Each row of a before or after table is a point. The points were changed in one or more steps. Then noise was added and the rows were shuffled. The steps act on columns, c1 being the first. Name the steps. A step turns or swaps two columns, mirrors them in a line or flattens them onto one, adds a multiple of one to another, or multiplies or shifts one. Angles are multiples of 10 degrees, from the lower column toward the higher: turns from -170 to 170, lines from 10 to 170 but not 90. Use the fewest steps. Two steps may share a column if one is a turn and the other turns, adds or multiplies; they go together, in the order done. Otherwise the lowest column goes first.
In the rows, zero is written as 128.

Before (11 x 2):
[[130 126]
 [128 140]
 [133 138]
 [134 176]
 [129 143]
 [133 127]
 [117 126]
 [133 125]
 [133 124]
 [128 125]
 [128 132]]
After (11 x 2):
[[128 120]
 [129 166]
 [117 123]
 [130 123]
 [133 118]
 [128 158]
 [134 248]
 [133 153]
 [133 126]
 [128 138]
 [133 120]]
Steps: multiply c2 by 2.5

Before (11 x 4):
[[158 133 110 128]
 [175  85  93  97]
 [192 144 151 121]
 [ 88  81 135 121]
 [162 117 102 214]
 [180 125 146 118]
 [105  90 107  72]
 [ 43 138 190 109]
 [156 197 179  96]
 [118 167 121 136]
 [ 31 135  76  82]]
After (11 x 4):
[[145 120 135 216]
 [150 131 135 134]
 [169 189 145  96]
 [161  78 134  94]
 [193 139 149 118]
 [ 70 136 111 108]
 [ 94  86 117 118]
 [118 173 129 133]
 [108  92 125  75]
 [ 21 127  92  81]
 [183 128 144 111]]
Steps: flatten c1 and c3 onto the line at 20 degrees

Before (9 x 6):
[[126 170 124 117 142 120]
 [128 133 109 122 115 121]
 [137 129 141 118 141 127]
 [137 146 120 152 115 123]
 [135 131 131 169 118 112]
 [132 142 104 135 142  59]
 [ 10 157 120 123 133 130]
 [137 138 104 129 155 136]
 [139 131 124 122 115 132]]
After (9 x 6):
[[132 148 106 143 134 140]
 [133 142 130 152 114 104]
 [112 168 140 133 112 124]
 [  7 115 133 138 125 123]
 [135 131 136 114 119 117]
 [135 134 134 129 140 136]
 [129 131 139 145 130 143]
 [136 135  88 131 121 146]
 [128 142 127 153  64 161]]
Steps: turn c1 and c2 by 20 degrees; mirror c3 and c4 in the line at 130 degrees; turn c5 and c6 by -130 degrees

Before (14 x 9):
[[104 167 219 119  89  80 143 150  86]
 [127 196 155 142 134 113 145 140 111]
 [115 212 220 155 160  85 109 152 135]
 [157  76 106 168 134 103 145  77 144]
 [181 114 166  47  95 118 180 206 164]
 [131  74 138 186 139 151 123  93 130]
 [144 123 138 159 150 164 156  85 114]
 [155  90 171  54  61  98 120 133 178]
 [236 103 192 114  85  97 124 135 140]
 [159 105 151 168 146 159 138  96 144]
 [166  44 176 116 162 160 129  74  85]
 [134 112 114 126 170 164 112  69  82]
 [149 165 163 135 174  76 157 171 135]
 [177  77 156  82  71 116 105 186 129]]
After (14 x 9):
[[124  93 141 185 166 130 131  98 103]
 [114 212 219 156  97 140 108 172 168]
 [153  91 104 165 169 152 148  82 157]
 [155 123 147 167 157 139 141 110  91]
 [175  52 159  79 118 140 103 148 139]
 [104 134 218 119  67  93 141 121 183]
 [152  56 169  52  96 182 118  85 149]
 [183  94 166  42 112 167 179 183 132]
 [151 188 164 140 143 146 155 206 179]
 [127 172 157 139  93 115 147 141 147]
 [166  88 175 116 210  78 130  99 106]
 [147 141 140 162 143 102 157 104  98]
 [237  78 190 112 111 143 121 109 158]
 [139 141 114 127 176  74 118 100  98]]
Steps: add 0.7 times c5 to c8; turn c2 and c5 by -40 degrees; turn c6 and c9 by -100 degrees

Before (9 x 11):
[[ 77 206 181 162 135 140  97 119  79  96 141]
 [120  58 138 114 116 129 118 105 135 143 105]
 [159  93 134 159 109  80 106 117 131 133 111]
 [117  84  86 130  83 119 129 125 157 127 172]
 [152  94 109 119 101 143  76 112 143 157 150]
 [ 92 197 177 167 185 121 120 125 119 137 157]
 [ 83 240 118 163 151 128 134  99  97 134 124]
 [136 130 126  90 116 129 123  70 127 100 176]
 [106 169 134 113 165 113  99 158  95 112 141]]
After (9 x 11):
[[133   8 119 162 151 129 135 100 117 132 122]
 [152 165  86 132  83 120 128 125 176 127 199]
 [136  82 135 115 166 112 100 160 115 112 148]
 [138  52 177 166 184 121 120 124 139 137 173]
 [160 191 139 114 115 130 116 105 154 143  92]
 [111 172 133 159 110  80 107 118 149 133 100]
 [149  38 182 162 135 140  96 119  98  95 148]
 [119 128 127  90 117 129 124  70 147 100 204]
 [118 168 109 119 100 144  76 111 161 156 164]]
Steps: turn c1 and c2 by 160 degrees; shift c9 by 20; multiply c11 by 1.6

Before (13 x 14):
[[131 129 132 120 115 127 123 107 127 107 144 137 110 143]
 [121 121 102 128 119 121 117 101 146 130 122 130 141 125]
 [129 124 125 136 144 136 110 131 114 118 119 119 114 144]
 [125 126 106 148 125 127 132 111 142 125 125 163 128 113]
 [124 125 130 131 115 103 121 117 149 118 113 113 136 122]
 [135 120 121 130 117 140 119 110 130 120 132 131 106 107]
 [116 115 138 119 160 146 122 129 138 142 120 135 128 135]
 [121 127 103 137 119 146 153 130 141 127 126 149 110 126]
 [140 107 122 127 135 152 145 146 141  94 138 126 137 127]
 [137 138 128 131 123 152 131 112 115 128 133 120 137 132]
 [146 134 120  98 131 142 133 120 133 133 134 149 127 120]
 [114 101 132 127 129 122 121 123 113 121 113 143 108 137]
 [ 89 124 134 102 142  96 142 122 123  88 122 125 115 143]]
After (13 x 14):
[[132 129 132 122 140 126 124 106 128  64 144 136 110 144]
 [120 129 102 137 136 146 153 130 113 124 127 150 110 126]
 [136 136 127 129 135 120 130 111 103 130 133 119 137 133]
 [ 88 122 133 103 115 117 144 122 158  10 123 124 114 143]
 [116 116 136 120  96 141 120 130 112 171 119 135 127 135]
 [147 135 118  97 126 136 133 122 116 143 134 151 127 119]
 [125 125 130 132 140 144 121 116 157  98 112 113 137 123]
 [136 119 122 131 140 131 121 111 116 104 131 131 106 106]
 [140 107 121 126 122 145 144 145 107  25 139 127 137 128]
 [112 100 131 127 128 113 121 123 130 106 113 143 107 137]
 [127 123 124 136 111 114 109 131 117  98 120 119 116 143]
 [124 127 105 150 131 141 132 111 133 119 124 164 129 114]
 [121 123 101 127 136 144 118  99 137 135 123 130 140 124]]
Steps: multiply c5 by -1; turn c6 and c9 by -80 degrees; multiply c10 by 3

Before (10 x 18):
[[136 114 146 125 131  75 174 181 163 102 119 143 121 118  76  93 129 147]
 [177 189 165 138 124 114 146 147 143 101 146 121 165 107  95 133  96 159]
 [122 129  45 168 174 102  94 146 134  87 139 182 195 155  79 203 110  82]
 [113 140  94 138 178 140 117 136  97 132  84 188 150 186 118 138 163  85]
 [112 146 153 138 102 172 113 119 181  69 152 113 179 113  76 167 109 113]
 [101 161 100 199 150 106 111 117 118 164 121 161 162 147  93 130 188  95]
 [ 83  61  95  78 175  40 179 207 111 159 161 145  91 136 125 166 100 187]
 [ 96 179  57 159 152 114 156 166 127 121  71 200 159 151 135 183 189  99]
 [113  92 111  86 132  93 151 182 141 139 115  70 133  91  82 100  77 194]
 [ 77 188  45 136 176 127 140 234 100 159  90 185  75 182 108 158 191  65]]
After (10 x 18):
[[170 190  15 135 130 125 140 231 186 157 168 184  74 173 150 129 198  64]
 [ 88  62  72  77 118  41 179 208 177 143  94 144  90 124 157 125 162 187]
 [174 179  45 165 116 115 158 167 146 120 184 199 159 139 123 128 180  99]
 [106 142 179 138  96 173 112 117  79 155 104 113 180 102  57 126 142 114]
 [152 140  66 140 129 142 119 137 184 138 173 192 150 177 130 127 151  86]
 [176 163  90 200 128 104 109 122 152 169 135 164 162 136 147 129 172  94]
 [109 131  26 170 102 104  92 145 164 159 116 181 192 147  72 129 127  83]
 [116 189 171 137 118 117 150 145 113 153 109 123 165  98  96 128  69 156]
 [ 76  91 114  86 114  94 151 181 123 175 142  73 135  80 121 127 122 196]
 [133 112 153 124  96  76 173 179 115 169 136 143 123 108  87 127 119 149]]
Steps: turn c1 and c17 by -70 degrees; turn c5 and c9 by 120 degrees; add -0.5 times c9 to c3; turn c10 and c15 by 70 degrees; multiply c11 by -1; shift c14 by -10; multiply c16 by 0

Before (9 x 20):
[[129 130 147 141 151 109  97 107 145 158 165 133 109 166 125 186 117  57
  218 162]
 [157 146 147 141 110 169 114 103 138 155  72 137 137 132 112 135  94  95
  168 178]
 [227 131 148 144 135 109 181  86 117 120 174 173 157 158 231 211 134 243
  125  83]
 [126  17  88 158 137  26 121 164  57 112 111 117  70 100 115 151 177 115
   94 146]
 [151 176 160 216 130 155  84 129 123 106  87 126 126 149 119 181 114 131
  117 193]
 [156 169 170 136 134 154  59  97 126 105  53 109 107 132 123 147 151 107
  166 142]
 [122 174 175 154 147 158 107 104 122 136  72 154 116 194 115 156 102 104
  139 142]
 [ 96  53  95 182 184  76 125 172 119  92 125  94 133 109 110 153 148 121
  103 136]
 [101  62  89 222 118  54 111 136  96 141 107 120 148 110 124 162 162 132
   97 108]]
After (9 x 20):
[[118  18  87 158 139  59 121 164  82  86 109 127  68 158 125 151 175 114
   64 147]
 [154 174 175 154 145 147 105 103 140 194  73 121 117  79 172 155 101 103
  120 142]
 [139 146 147 142 109 141 112 104 166 186  73 159 137 133 144 137  93  96
  133 175]
 [127 175 160 215 130 163  85 130 115 209  85 151 126 114 147 181 114 131
  127 193]
 [134 132 147 141 151  94  96 107 221 227 165 128 106  97 151 185 118  58
  130 163]
 [174 131 150 145 136 119 181  85 123 235 175 228 156  51  54 210 135 241
  117  83]
 [109 170 171 138 133 163  59  97 165 157  52 156 107 126 133 147 151 107
  119 145]
 [ 94  51  96 180 183 113 126 170 100 104 125  94 133 153 135 153 146 119
  125 137]
 [120  62  88 222 117  63 109 136  91 142 108 101 146 145 126 161 162 132
  102 108]]
Steps: swap c1 and c12; turn c6 and c10 by 40 degrees; add 1.5 times c16 to c10; mirror c9 and c19 in the line at 40 degrees; turn c14 and c15 by 150 degrees
